Rows are points. To make a cloud, some directions were put in groups of two or more. Within a group, all points are equally far from the middle, so they leave a hole (a ring in 2 directions, a hollow ball in 3). The other directions are filled evenly. Then the cloud was stretched, turned, moved and blurred a little. How many holes are there, and how many directions does each take, smallest first?

Cloud:
[[ 36  -3 -12]
 [ 21   7 -22]
 [ 17   0  30]
 [ 27  11  -9]
 [ 28  -2 -19]
 [ 27   3 -31]
 [-24 -49 -24]
 [-60  -7  16]
 [ -5  21 -16]
 [ 27 -44  12]
 [ 12  20 -18]
 [ 46 -11  -3]
 [ 48 -14 -14]
 [-40  21  -3]
 [-39 -11  29]
 [-18 -39 -37]
 [-15  14 -25]
 [-10   5 -36]
 [-24 -27 -25]
 [-16   4 -53]]
Holes: 0

Cloud, 22 rows:
[[ 35 -17  35]
 [-40  23  11]
 [ 40  37   5]
 [ -5  47 -23]
 [-19  54  44]
 [ 42  19  32]
 [ 48   2  20]
 [ -8  43 -33]
 [ -2  41 -55]
 [ 42  -4  33]
 [ 52  -4   7]
 [  8  52  45]
 [ 18  49 -51]
 [ 39  25  35]
 [ 48 -34 -37]
 [-20  25 -41]
 [ 18  49  32]
 [  5  53  40]
 [-31  24 -12]
 [-45   3  19]
 [-42  37  36]
 [-13  26 -60]]
Holes: 1 (2)

Cloud (29 x 4):
[[-42   1  13 -43]
 [ 36 -11  35   4]
 [ -1  41  42 -19]
 [-15 -20 -12 -54]
 [ 28  51  25  40]
 [-41  42  -2  -9]
 [-44  38  -4 -11]
 [-37  -5 -16   0]
 [-23  23 -16  49]
 [ 29 -25  -3   1]
 [-18  42  33   7]
 [ -6  43  23  60]
 [ 13  35  43 -29]
 [-24 -10 -25  15]
 [-32  24 -23  15]
 [-25  44 -35 -22]
 [ 15  26 -31  30]
 [ 17  31 -23  55]
 [ 49  22  -6  32]
 [ 12  42  40 -38]
 [-24  32 -23  23]
 [ 28  59  12 -26]
 [ 47  26  -1   2]
 [ 30  32 -22 -52]
 [-25 -15  17 -39]
 [ -6  55  27  11]
 [ 34 -18  -6   0]
 [ 18 -10  32 -31]
 [-24 -27   8  21]]
Holes: 1 (3)

Cloud, 30 rows:
[[ 19  18  25 -42]
 [-16  13 -31 -39]
 [-13 -10  28 -15]
 [-25  31 -14 -22]
 [ 20  32  -3   5]
 [  1  24  -1  24]
 [ 12 -38  -2 -25]
 [-22 -17 -36 -29]
 [-14 -42  40 -21]
 [ -1  26   8  20]
 [ -9  37  12 -43]
 [-37 -33  37 -16]
 [ 20  16  -7  27]
 [ 17  -3  46  -8]
 [-32 -13 -12 -33]
 [-30 -28 -10 -35]
 [ -2  29   5 -18]
 [ 10 -18 -14 -36]
 [ 13  21  34 -18]
 [ -6  33   2 -31]
 [-13  18  -2 -47]
 [ 19 -10 -35  -9]
 [  6  43 -30 -11]
 [ -7   9  21 -32]
 [  4 -51  20 -28]
 [ 20  -5 -13  15]
 [ 13  28 -28 -26]
 [-12 -46  14 -60]
 [-14   7   2 -59]
 [-22 -17   1  26]]
Holes: 0

Cloud:
[[  9  24  -9  -3  -9  29]
 [-16 -14  26 -16 -28  -4]
 [ -8  15 -47 -11 -43  21]
 [-20 -37 -16  16  10 -25]
 [ 28 -30 -34 -11 -46  18]
 [ -7  12 -51   8 -12   3]
 [  4  19   6  27 -39   8]
 [-35  -3  -4  21  27 -15]
 [ 28 -16  21  13  -8 -17]
 [ 12 -11  10  38 -23 -21]
 [-20 -38 -21  24  -6   9]
 [ 12 -23  23  -6  20 -12]
 [-45 -15 -21   6 -20 -16]
 [ 43   1 -24  -2  11 -18]
 [ 22 -14  25  18 -15 -25]
 [-10 -16 -28 -26  13  -7]
 [-13   8  -2  21  23  29]
 [ 43 -22  -5   1  -1  12]
 [ 19 -12  29  20 -11 -36]
 [-25  13 -25  29 -31 -22]
 [-22  15   0  29  18  -3]
 [ 17   9 -49   9   1  -5]
 [ -5 -41 -19  29  -9 -11]
 [ -7 -29  -2  35 -48 -27]
 [ -1 -21   8   2   7  30]
 [  3  24 -21 -16 -33  10]
 [  4  27  -3 -20  19 -27]
 [-10   9 -47  26 -11   1]
 [ -9 -25 -24 -21  18 -25]
 [-12  29  15   1 -41   0]
 [ 13 -27 -18 -25  20  -5]
 [ 11 -26  -4 -24 -34   0]
 [ 28 -25  -3 -18  -4 -21]
 [-17   8 -32  35  27   7]
 [-48 -14 -14  14 -33  -1]
 [-16 -41 -40   6 -27   7]
 [  5  21 -34 -13 -34  16]
 [-21  17   0  32   9 -16]
 [ 29 -31 -32  -6   0 -15]
 [-27  -1  -5  24  20  16]
 [  7  24 -19  -8 -43  40]
 [ 31   2   1  -3 -43 -12]
 [ 18 -21 -23  11  10 -60]
 [-12 -42 -27  27  -2  12]
 [ 15 -11 -12  48  14 -28]
 [ 19  -3 -26   0 -27 -44]
 [  7 -19 -30  10 -51 -36]]
Holes: 2 (2, 2)

Cloud (51 x 6):
[[  1  45   6   3  22 -50]
 [  4  -4  14  46  -4 -10]
 [ 14  47   2 -14  26 -20]
 [ -8  21 -39 -22  26 -13]
 [ 14  -5 -16  39  37   5]
 [ 37  19  -7  -8   1 -60]
 [ 28 -40  -5   4   3 -38]
 [ 30 -14  -8  23 -21 -53]
 [ 17  15  13  41  29  27]
 [-18  17  -3  28  -2 -24]
 [ 50  -1  28  13 -14  27]
 [ 14 -34  31  14 -20  35]
 [ 49   8  -7 -25  -1 -32]
 [ -6  19  26 -45  31  -3]
 [ 22 -27  16   4  41 -48]
 [-29  -5   5   3   7 -57]
 [ 10  20  36 -33   2   4]
 [-19  10   4  26  15 -46]
 [  6  31  29  29  35 -42]
 [  8 -31   1  17  31 -17]
 [ 35  -7  -5  27  28  -3]
 [ 21  38   7  17  -6  29]
 [ 31 -28  39  14 -17  24]
 [ -8  24  21 -14 -20  36]
 [ 28  10  32  33  -4  12]
 [-24  -9  48  13   5 -17]
 [ -8  -1  25 -20  38  31]
 [ 28  24 -17 -24 -43  14]
 [ 27  -6  53  14  27 -17]
 [-22   0   9 -21 -40   7]
 [ -4  -4  31  38  15  31]
 [-30 -26  24   6   7 -18]
 [  6  25  47  26  41 -29]
 [ 26 -11 -19 -35  -2 -31]
 [-12  43  47 -23  21 -24]
 [ 35  30  22   8 -26 -11]
 [  5  26  37  30  26 -32]
 [ 48  20 -18  13 -12   1]
 [ -1  19   0  49  20   4]
 [ 23  18  27 -47 -28 -26]
 [ -5 -30 -30 -16 -40  15]
 [  0  11   9 -35  34  21]
 [ 49  20  20 -28  -2 -29]
 [-17  23  41 -19 -10  -7]
 [ -4  27  38  11 -15 -13]
 [ 59   7  -4  13 -11  25]
 [ 28  15  -2 -39  -7  -2]
 [ 25  11  20  -7  31  25]
 [ 40 -32  22 -13  22 -41]
 [ -9 -29  34  18  12   0]
 [ 37   7  -3  33  14 -11]]
Holes: 1 (4)

Cloud (83 x 8):
[[ 22   9 -24  37 -25 -11   5 -19]
 [-22   5 -44 -29  15  -9 -20  19]
 [  0  16  15 -16 -59  11   2   8]
 [-23 -19  28  -2   4   0 -21 -13]
 [  2  -1  15  27 -30  29  17 -33]
 [ 32   1   5  22 -22  36  -7 -17]
 [ 15  12  30  -2   0 -19 -46   7]
 [ 24  20   8  11 -22 -36  20   9]
 [-14   8  10   4 -60  17   0  -5]
 [-16   3 -11  -4 -53  -3  28   7]
 [-11  13 -54   0  10 -10 -13   9]
 [ -1 -15 -23  28  32   8  -5  -3]
 [-29 -11  27  -8 -31 -10 -38  17]
 [ 10  -9 -21  -1 -15 -23 -29  42]
 [ 24  20  40  -1 -21   5  37  21]
 [ -1  15 -25 -26  15  18  31  43]
 [  3  10  19 -44  -5  14  10  34]
 [  0  22  21  26   1 -12  -1  10]
 [-10   0  -4 -40  15   1  -7  42]
 [-19 -14 -18 -45   1 -33  -8  11]
 [ 14  19 -33  10   3 -17 -50   9]
 [ -2  -8 -58   0 -27   7  16  25]
 [ 26  33 -20  20 -22 -17  -9  38]
 [-11 -10 -10   6  -1  11  15  51]
 [ -2   7  40   5 -20 -10  10  12]
 [ 17  37 -33 -25   6  23   8  -5]
 [ 16  51 -12  -7 -46 -19  21  17]
 [  2  -6  25 -42 -18 -18  -8  -9]
 [ -6 -27 -12 -11  -7 -14  47   1]
 [  3  12 -38 -11 -32  31  21 -14]
 [-12  56   3  -2 -29   0 -38  14]
 [ 26   2 -59  -8 -12   0  50   6]
 [-25 -11 -21 -17 -12 -24  20  15]
 [ 29  11 -49   3 -22 -25  20  11]
 [ 49 -17 -37  13 -21  16  28 -14]
 [ -5  56   0   5 -18 -13 -37  19]
 [-29   5 -27 -24 -36  34 -28 -14]
 [-11  13  -3 -44  -8   8  25   0]
 [ 31 -20  10 -16  -4 -21  11  20]
 [-15   2 -45   7 -10   0   4 -32]
 [ 21   4   9  27 -13  36   3 -24]
 [ 40  14 -35  -9  17 -21  51  11]
 [ -1 -18 -36   1  30  -3 -42 -15]
 [ -7  28   2  10   5  21 -55 -12]
 [  3  35 -16   0   1  -8  51  -5]
 [ -2  -6 -28 -15 -11  -3  53  -7]
 [-22  16 -18 -21  12  -2  24   4]
 [  4   3  28 -12  -5  19 -50  15]
 [ 17  37  17   8  15  19   6   7]
 [ 37 -15 -26   2   9 -13   8  47]
 [ 34  29 -17 -15  22 -27 -18   1]
 [  7 -22 -27  30 -24 -33  18  19]
 [  0   5 -36  26 -38 -12 -23   1]
 [ 24  -5 -45   2   3  31 -27  -5]
 [-14  10   0 -46 -25  -8  28  18]
 [-15   4 -37 -12 -29  12  20 -24]
 [ 31   6 -12  -8 -51  18  18  -4]
 [-22  42   2 -18  -1  23  -3  23]
 [ 17  16 -21  16 -14  42 -22  12]
 [-20  -7  -6  11  19 -16 -23  20]
 [  4 -38 -18 -10   4  25  34   5]
 [-20 -11 -11  -8  17  26 -23  12]
 [ 17   5  12  -8 -49   5 -27  23]
 [ -5   9 -21 -16  -6 -51 -23   2]
 [ 13   4 -16  -3 -43  -7  -7  44]
 [ -7  16  20 -15   3   7  33  51]
 [ -5  27 -37  14  19   5 -15  14]
 [  0 -21  -7   0  14 -36 -16  -5]
 [  4   8   7 -22 -11  28  43  32]
 [ 19  27  19  13  14   4 -17  33]
 [ 41  -1 -39  40 -26  -4  10  -1]
 [  6 -22 -52 -12   8  -1 -42  12]
 [-17 -20  16 -31 -12 -25 -10  27]
 [ 11  -1 -55   2  -5 -15 -15 -20]
 [ 28  30   1   2 -36 -20   3  -6]
 [-36  -4 -24  15 -20  -7  -6 -24]
 [ 15  -6 -37 -29 -36  15   5  16]
 [ 35 -10 -26  34   4  34  -7  13]
 [  6 -30  -5  -3  19   0  16 -15]
 [ 29  33   0  -6 -13 -40 -28  39]
 [ 11   1  11   0 -51  17  38  -9]
 [ -4 -26  18  -5  -7  33 -38   3]
 [ 20  34  12  14  17  20   0  12]]
Holes: 1 (6)

Cloud (87 x 8):
[[ 11  21  31 -13  13 -37 -26  24]
 [ 44   9  -8  11  27 -21   0   1]
 [  0  36  19  24   7  -3 -55 -17]
 [  3  20  30  48  -6  -4 -31   7]
 [-15  19 -23 -22  30  -9  22  -2]
 [ 32   5  13 -30 -12 -27  12  15]
 [ 24  33  12  -1 -23 -50 -12  19]
 [  6  22   9 -34  40  11   1 -27]
 [-14  10  10  16 -35 -45 -12  11]
 [  8  46 -36  -1 -23   1   4  10]
 [-35   2 -12 -23  36 -36  -9   5]
 [  7  34 -32  18 -14  14  11  -6]
 [ -8  14 -19   4 -46 -29   9  -5]
 [-29 -18  16  27 -20 -32  10  -9]
 [-12  -8 -10  -5  -5  35 -18  18]
 [  8 -10  -5  -1  11  -9 -54  -4]
 [ 29  15   3 -26  22  15 -20  21]
 [ -9   9  15  39 -12  15 -17 -30]
 [ 28  44 -19   0  11 -37  -4 -16]
 [  3  21  33 -32  -2   3  20 -20]
 [ 40  46  18  23 -34 -23 -20  -9]
 [ -8  -2  -2 -11  55 -23 -18   5]
 [ -6   4   3 -12  22  32 -28  11]
 [ 25  26  40  -7  35 -41  -2 -10]
 [-33   8  17  23  15   7   9 -32]
 [-10  -6  10 -12  24 -37 -35   8]
 [-18  17   4  16  -1 -16  34  14]
 [ -4 -14   1 -19  -4   0  29  15]
 [-27  21  10  -5   0 -42  29  13]
 [ 49  15 -19 -17  31 -20 -15 -18]
 [ -5  -9  -9  -6  18 -46 -33 -10]
 [ -1  12  -6 -24 -15   9  -9 -50]
 [  5  42  -9  -4 -11   7  19 -22]
 [-43 -13   4  16 -15  11  12 -27]
 [ 11  15  23   9  -5   0 -60 -13]
 [-21  27 -11 -13  -5   6 -36 -37]
 [ 21  37 -18 -12  19 -47  -7 -15]
 [ 23  36  44  -4  28 -31   0 -23]
 [-29 -20 -20 -13  18   5 -25  10]
 [  1  16  -6 -25 -12 -55  10  10]
 [-21  38  20  23  13 -31   7  -9]
 [ 22  37  34   1  23 -42 -13   3]
 [-30  15 -10  13  26   1 -32 -32]
 [ 37  28  15   3  16 -17  17 -43]
 [ 23 -15 -14  22  14 -29   6 -17]
 [  5  54  31  20 -35 -34  -4   9]
 [  6  35  -9   6   8 -37 -48   1]
 [ 31  23  -1  10 -12  23 -42 -33]
 [-39   0  -5   1  15  11 -22 -45]
 [ 15  19  16 -47  38  -6 -12 -11]
 [-25  28  27   3  -9 -37  31   1]
 [ -1  18  -6  -9   8 -37  35  15]
 [ 31  -1 -25  13  15  -2 -30  22]
 [ -9 -16  27   8   1 -28 -18  19]
 [ 47  43  10   1  15  -6  -9 -33]
 [-32   6 -15 -24   2 -41 -16   9]
 [ -9  19  22  33 -28 -36 -21   7]
 [-25  35  34   3 -33  -2 -15 -19]
 [-33  23  -3  32  17   2  -7 -16]
 [  0 -30 -30  -9  40 -16 -23 -30]
 [-10  16 -30  47  -9  -4 -22   6]
 [ 19  50 -26  24  13   4  -4  11]
 [-13  -7 -14   6 -15  16  26 -30]
 [-12  14  45  19  -9 -38  -7  -6]
 [-33 -10 -33  14 -19 -11 -12  14]
 [-10  39  -7 -34  -3   1 -29 -19]
 [-42 -16 -13   3 -34 -21   9 -14]
 [ -2  44  16   0   0 -17  31 -24]
 [ 30 -21 -19   1  33 -25 -10 -30]
 [-29 -12   5 -39  31 -17 -31 -19]
 [-12   0 -34  21 -40 -15 -10  15]
 [  1  -5   7  12  -1 -22  28  25]
 [ 23 -14 -30  -7  11 -22   9  13]
 [-18  38 -22 -23  11 -17 -29 -20]
 [-23  24 -30  27  12  10 -13  18]
 [-21 -31 -43 -17  10   0   9 -17]
 [-10 -29  -6  -1  29 -29 -17   9]
 [ 17 -17 -24   0  17 -34 -26 -23]
 [ 31  -3  -6  11 -30  -1  -5  36]
 [ 33 -17 -27 -23   9 -14 -18  -1]
 [ 11  22  38 -37  15 -11 -23   2]
 [-31  -5 -14  10  -3  16  24 -10]
 [ 17  48 -16   9 -24 -42  -7  16]
 [ 33  27  -3  17 -10  22 -38 -34]
 [  0  34  55   4 -22  -3 -34  14]
 [  4  26  30  22   4 -16  31  -3]
 [ 19  -6   7  17   4  -4 -52   1]]
Holes: 2 (3, 4)

Cloud, 107 rows:
[[ 20 -13 -29   7 -25  -6   0 -27 -17]
 [ 10 -19   5  -8  10  16  -6  -6 -51]
 [  0  -7  25  11  22  -8 -21 -12  30]
 [-22  26   8  11  -5  -2 -29   8   0]
 [  5  -1 -19  26  16   7  16  28   0]
 [  3  -4 -21  -8 -19 -11 -20 -45  -3]
 [ -6  -4  -1  52  21  -1  -1   9  -8]
 [ -6   4 -26  42  13  -6   8 -12   4]
 [ 13  30 -41  25  10  19   7   2   1]
 [-16  -6   0  18 -20  20 -24 -10 -13]
 [-19 -18  -6 -40  19 -38  10  -8   8]
 [-25  23  -9  -3 -23 -17  14 -21  -1]
 [ 15 -20  -4  20  -1   0  -2  20  14]
 [-17  26   0  -3  12 -28 -12  -3 -26]
 [  4 -30 -30  21  16  -5  -5 -21  45]
 [ 23  -9 -25 -12 -22  25  -2 -20  -2]
 [-12  17   0  15  -6   4   4  -1   5]
 [ -6  -6  30  -7  16  20 -31  21 -21]
 [-39  -9   1  31  24   0 -11 -41 -17]
 [-15 -35 -10 -13 -11  27  24  -8  -6]
 [ -7  28  12  27  -3   7 -14   7   7]
 [ 23  -9 -19 -25 -18  21  -9 -40  -5]
 [-42  -4  -2  33   2  30   6  -7  12]
 [-18   6  -5 -11 -31  -7  -7  13 -12]
 [  9  23 -41   4  -2  17 -14  17 -31]
 [ 35   4   6  -5  12 -28  25 -17   4]
 [-13   2  15  31   3  18 -27  21  -8]
 [ 12 -10  21 -22 -19   0  -1  13  -6]
 [ -4  15 -18 -18 -25 -16 -21 -41 -17]
 [ -2   5  -3   4   2  20 -16 -24 -44]
 [ 10  10 -22  19   0  16  15  20 -25]
 [-17 -18  10  23  -7  31 -19   3   2]
 [ -9   4 -33 -13   8 -19   8 -19   6]
 [-15 -20 -12  13  20 -20  -5  29  -3]
 [ 14 -34  -4  -4   0 -18  32   1  13]
 [-23 -21  10 -17 -42 -12  -3 -10 -14]
 [ 26 -13  -7  17  19 -14 -29  -2 -26]
 [-23  20  -9  25 -19   2 -26  -5 -22]
 [ 11 -27 -10 -20  11   9  28   2   0]
 [ 10  18  -8   4  23   3 -18 -18  28]
 [-29 -20  -6   8 -25 -36  -4 -11 -17]
 [  3  15 -12  29 -20  14  -7  30  13]
 [  7   5 -23  30  28  -6   1 -17 -20]
 [ -4  12  -8  23  13 -39   0 -33  19]
 [-16 -10  13  24  -5 -26   0 -29 -22]
 [ 14  14 -21  -8  14 -27  14  -3   9]
 [ -8  10   9 -10  22  13   2  17 -34]
 [  1   2   0  -1  -4  -4 -45 -26 -16]
 [-12  -6 -20 -19  34  -2  24  -5  14]
 [  7 -25  -5   6 -12  -1  20   1   2]
 [ 13 -14  10   6 -18  10  11  -3  14]
 [  4 -12  -3  12 -18  25  -7 -32  14]
 [-10 -44   1 -22 -20  37 -11   7 -13]
 [-18 -32  10 -19  13 -10   9 -19   8]
 [-18 -27  -4  -5  -1  -3  16   2 -30]
 [-20 -14  32  -9  33  -9 -32  -6  19]
 [  4 -12 -22  -1   1  27  20   7 -32]
 [ 28 -25  -4 -14  15  19   2   0   7]
 [-39 -16  18  -7   4  19 -24 -26  24]
 [-15 -14  -5  -8   5  20 -23   8  12]
 [-31  20   9   2  -7  21  -1 -36 -19]
 [  1   0  -8  47  -4 -13   3 -12  -9]
 [ -4   6 -27  22  -2  -8  12  22   3]
 [-18  -9  18  19   4   1 -15 -21  49]
 [ 19  -4 -29  21  -5  33  -3  10  16]
 [ 17 -22  16  12  -7  20   1   9   6]
 [-24  -4 -11  -9  24  -7  29  -4 -29]
 [ -2 -43   1   4  -3  27  15  -2  -1]
 [  4  26 -15  27   6  28  -1   3 -28]
 [-19 -14  26  12  23 -12   0  -7  32]
 [  5   8 -29 -17 -16  18   5 -13 -40]
 [  7  -4  23 -27 -23  10   3  25 -13]
 [-22   6  12  21  26   0  -4  13  35]
 [  3 -50  -1  -6   2  -4 -31  12 -11]
 [ -3 -12 -23  30 -29 -12  -5 -21  -3]
 [ -9 -41  15   7 -32  23  18  -1  13]
 [  5  -8  -4 -26  33   2   5 -21 -15]
 [-31   9   5  11 -20 -37 -13  13 -14]
 [ -5 -43  -7 -28 -17  20 -24  -1 -17]
 [  1   3   9   2   7 -30  27 -13  10]
 [ 15  -7  19 -26  -3 -35   5 -28 -16]
 [ -4  39   5  32  43   9  -6 -13  26]
 [-13 -20  30  19  18   5 -45   8 -17]
 [ -3  14   8  -1  36  -2  25 -18  -1]
 [ -2 -24   7  -6  10   4  -5 -18 -43]
 [ 11   1  36  -7  14  -9 -23 -26 -17]
 [-47   6   8  10   0   3 -38 -34 -12]
 [ 19 -12 -17   1  11 -11 -25 -29   2]
 [-27  -4 -16  26   1 -34  -9  -8   3]
 [-15 -26 -24  10  24  10  18 -32   8]
 [  1 -31   4   1 -11   8 -31  11 -21]
 [-17 -20 -10   2  26  -1   2 -25  27]
 [ 11  -8  -9 -20   6 -16  21  -2 -29]
 [-15 -24 -37 -12 -23  -4  11 -13  -8]
 [ 10  13 -35  12  36  11   5 -22  10]
 [ -3  -4 -20 -18   6  42 -12 -11   5]
 [  5  14  26  23  34  11 -42  -8 -28]
 [  9 -34  -7  -9  -6   1   5 -20  29]
 [ -9 -12 -11 -15  -5  16 -60 -22  19]
 [-21 -28  -8 -22  18  -9   8 -44 -24]
 [-26 -33   2  18 -16  31 -10   3 -19]
 [ -7  17  31 -22   1  25   1  11   3]
 [-22 -30 -16 -21  31   9  10 -39 -15]
 [ -4   0  26  14  28  -1  29 -38 -32]
 [  9  16  35   5  25  -5  21 -10 -10]
 [  3 -30 -15 -30 -26   8  13  -4 -28]
 [  3  -1  11   0  33  11  19 -11 -10]]
Holes: 0

Cloud, 98 rows:
[[-31  20  16   0 -21  12  25   9  14]
 [-18 -21  20  32  13  17 -12  -3 -28]
 [-27  21 -22  36  -8  -3  41  40   8]
 [ 15  21  35 -16 -12   5  -6 -14   2]
 [ 29  14   1 -34 -46 -16  -4 -32  23]
 [ -5  -4 -30  46  -5  -4 -20   8   4]
 [ 17 -13  14 -22  -6 -28 -37  -2  37]
 [  0  13  23  -5 -34 -57  -9  -8  48]
 [ 10   1 -21  23 -19  15  -2  -7  32]
 [-20  20  33  29 -16  10  50 -11  11]
 [ -9 -14  21 -37 -17 -25   1  16  36]
 [  3 -19  -1 -25 -16  -1   4 -32  37]
 [-14  27  -4  21  -2  -2  16  35  18]
 [ 17 -41  -8  -9  23   2 -26   8  -2]
 [ 10  -9  15  16  15  39 -16   5   0]
 [-35   0   6   4   4 -33  27  19  10]
 [-28  -4  35  -4   2  60  15   9   1]
 [ 11   1   0   1 -28  10   0  28  20]
 [ -8   6   8  -7   0 -31  36   9  29]
 [ 14  25  19  28 -11 -37  15   7  38]
 [-34  23  23 -23  -6 -31  29  -7  10]
 [ 15  11  -2 -12   1 -50   2  -9  29]
 [ 11  21   6   0 -14 -46  -6   6 -10]
 [ 16 -25  -7  16  13   3 -35 -12 -23]
 [-13   7  27 -36   0   1  12   0   2]
 [-18  -8   8  -4   9 -11   4  38  -4]
 [-15 -27  12  34  14  12  -5  -3  11]
 [ 23 -37 -51  21  30  -5 -44  20 -15]
 [ 11  13  14   5   2   0 -10  -9  17]
 [ -8  -4  11  10  -4   6  23  10   2]
 [-25 -16 -12  22 -21  28 -21  23  -4]
 [ 10  10  -9 -17 -22   8   0  -9  -8]
 [ -3 -14  -2  -2  21  18 -10   4   5]
 [-15  21   1  12 -34 -46 -10  12  23]
 [  7  13   3  -2 -10 -35  17 -15  56]
 [ 17  34  30   1   6 -22  33 -18  37]
 [-17  24  24   1 -21   9  38  14  33]
 [-17 -26  -4  22   0  18 -22  36 -36]
 [-29  32  14  -4 -31   4  45  22  36]
 [-41  15  46 -17 -36 -52  44 -30  34]
 [ 12  -5  45 -35  -4  10 -27   3  16]
 [ -4  -4  -3  -1 -23   4  44  -9  24]
 [ 17   2 -10  23 -10  16 -26  27 -10]
 [-14  12  19  28   6 -10   2 -19 -11]
 [  5 -20   9  -1  -3 -39 -59 -18  -7]
 [ 21 -24 -18 -20   1  16 -24  14   6]
 [ 12   1  37   1 -18 -19  -4 -38  15]
 [-28  16   1  -4 -29   9   1  22  -6]
 [ 15  34  27 -21 -19 -26  18  -1  13]
 [ -1  -6  16   6 -18 -22 -19 -38   1]
 [ -7 -18  22  17 -14   6 -39 -10 -15]
 [ 17  -5  12  21 -14  13 -33   4 -22]
 [-42  25   2   9 -33  -2  32  42   5]
 [ 10  30   5  19 -21 -56   0 -15  48]
 [ -7   5  42   2 -17 -25  37  -4   9]
 [  9  18  17 -35 -17 -14 -14  17  13]
 [ -1 -13   4  -9  23 -40 -48  -1  -7]
 [  4   3  30 -19  14 -20  16 -30  10]
 [-12  16  22  25 -19 -21  -5   1   6]
 [ -6  22  42  -9 -34   0  40 -17  16]
 [ 24  -9  23  -5  16  -6 -26 -47  21]
 [-25  26  18 -26 -35 -13  40   1   6]
 [ -8 -40   1   6  11  -2 -34  17 -35]
 [-28  35  50  -9 -43   7  44  15  22]
 [ 17 -39  23   7  29   5 -10 -19 -22]
 [  1 -25  30   0  13 -22  17   0  11]
 [ 11   8 -11  17  32  -9 -27  18   6]
 [-38 -28  -2 -30 -25  27 -13   1   0]
 [ 22 -14  23  12   1  16  -8  15  -8]
 [ -5   3  -6 -11 -40 -34  -9 -46  21]
 [  2  10   2 -18  11   8 -47  16  -7]
 [-19  18  27 -22  10  -6   7  -4   3]
 [ 14   0   3 -23 -27   4  32   0  29]
 [ -4  12  27  33   7 -23 -11  21 -11]
 [ 10  13   0  28   3 -35  21  13 -13]
 [ 17 -35 -11  18 -21  -7 -53 -10 -22]
 [ 11  12  21  20 -21 -25  13  14  24]
 [-29  -1 -31  -2   1 -28   1 -15  14]
 [ -9  -8  -1  -2  -2  15  34  -1  -8]
 [  1 -28  -6  29  37  10 -30  33 -33]
 [-42  10   9   5  -1 -34  37 -12  46]
 [-12 -41  29  -6  -4 -18 -15 -30  12]
 [-51  26 -17 -20 -28 -23  18  -1  25]
 [  0 -10  -1 -21 -25   0   1   0  -6]
 [-18 -18  48  18   2  17 -10 -21  -5]
 [-18   2  -3  18 -16 -35 -12  -1  17]
 [  4  23 -19  11  -7  11 -15  36  -9]
 [ 31 -37  13 -33 -35   0 -49 -29   0]
 [ 36  30  22  12  -7   6  -2   9   7]
 [-11 -29 -15 -17 -18  33  -4  21 -37]
 [ 26  -1  18  -7 -16 -37 -36  -1  -4]
 [-27   6   8  27  -2  17   8  18 -18]
 [  9   2  23  24  -4   7  48  14  11]
 [ 32 -29  33 -25  23  23 -12  -5  -1]
 [ 17 -15  40 -10 -10   5  -1  31  -4]
 [-10 -22   3   8 -16  38  -2   8  30]
 [-20  17  37 -36 -12 -22  27 -22  13]
 [-17 -13   5  -7  32 -12 -14 -27   3]]
Holes: 0
